Each row is a point. Each copy is the shape, with its points in the same order, turned, moved and blurred by noise. Some copies are also mirrored. Which?
In the rows, 128 means zero.

Shape (6 x 2)
86, 164
178, 147
85, 179
153, 90
165, 66
143, 110
Copy 1 (6 x 2)
105, 62
189, 102
108, 44
139, 146
145, 179
137, 133
Copy 1 is: mirrored
Copy 2 (6 x 2)
84, 104
168, 136
71, 119
171, 79
198, 69
156, 92
Copy 2 is: only turned
Copy 3 (6 x 2)
90, 170
90, 76
75, 171
152, 91
174, 72
132, 102
Copy 3 is: mirrored

Shape (9 x 4)
103, 147, 147, 152
194, 92, 73, 145
141, 140, 144, 39
130, 190, 201, 85
94, 146, 85, 171
188, 90, 168, 150
91, 159, 132, 141
94, 116, 136, 141
119, 165, 201, 168
Copy 1 (9 x 4)
136, 168, 178, 131
150, 42, 159, 105
80, 141, 78, 101
111, 213, 118, 68
115, 127, 222, 149
201, 108, 132, 87
108, 170, 187, 132
140, 153, 162, 153
170, 204, 178, 94
Copy 1 is: mirrored
Copy 2 (9 x 4)
88, 144, 96, 121
213, 128, 112, 128
107, 101, 198, 159
46, 95, 139, 183
124, 196, 90, 109
153, 60, 90, 123
84, 164, 113, 122
98, 138, 114, 92
57, 105, 63, 140
Copy 2 is: only turned
Copy 3 (9 x 4)
120, 124, 102, 172
172, 197, 150, 91
177, 76, 193, 163
183, 55, 117, 204
97, 183, 119, 177
179, 119, 95, 84
114, 129, 117, 189
101, 123, 122, 150
144, 93, 56, 176
Copy 3 is: only turned

Shape (10 x 6)
135, 178, 112, 128, 155, 117
102, 150, 96, 114, 144, 88
169, 113, 89, 88, 130, 157
181, 129, 158, 162, 69, 57
189, 179, 137, 104, 172, 186
70, 177, 149, 127, 19, 118
163, 141, 77, 60, 165, 107
32, 100, 147, 174, 118, 177
57, 140, 157, 97, 136, 134
110, 146, 119, 139, 135, 120
Copy 1 (10 x 6)
195, 96, 107, 109, 160, 161
173, 141, 123, 85, 190, 174
132, 168, 64, 108, 120, 132
112, 93, 107, 163, 244, 115
163, 71, 78, 122, 78, 120
76, 87, 191, 146, 200, 197
167, 137, 48, 70, 144, 152
149, 165, 246, 129, 129, 134
138, 120, 186, 65, 154, 149
166, 122, 145, 122, 163, 152
Copy 1 is: mirrored
Copy 2 (10 x 6)
138, 155, 111, 145, 113, 174
117, 155, 70, 143, 141, 162
147, 107, 83, 96, 82, 100
182, 133, 142, 155, 213, 104
159, 120, 149, 107, 47, 165
128, 239, 128, 95, 195, 104
157, 97, 43, 118, 97, 164
17, 197, 142, 153, 112, 89
49, 168, 107, 88, 140, 151
108, 161, 103, 150, 122, 145
Copy 2 is: only turned
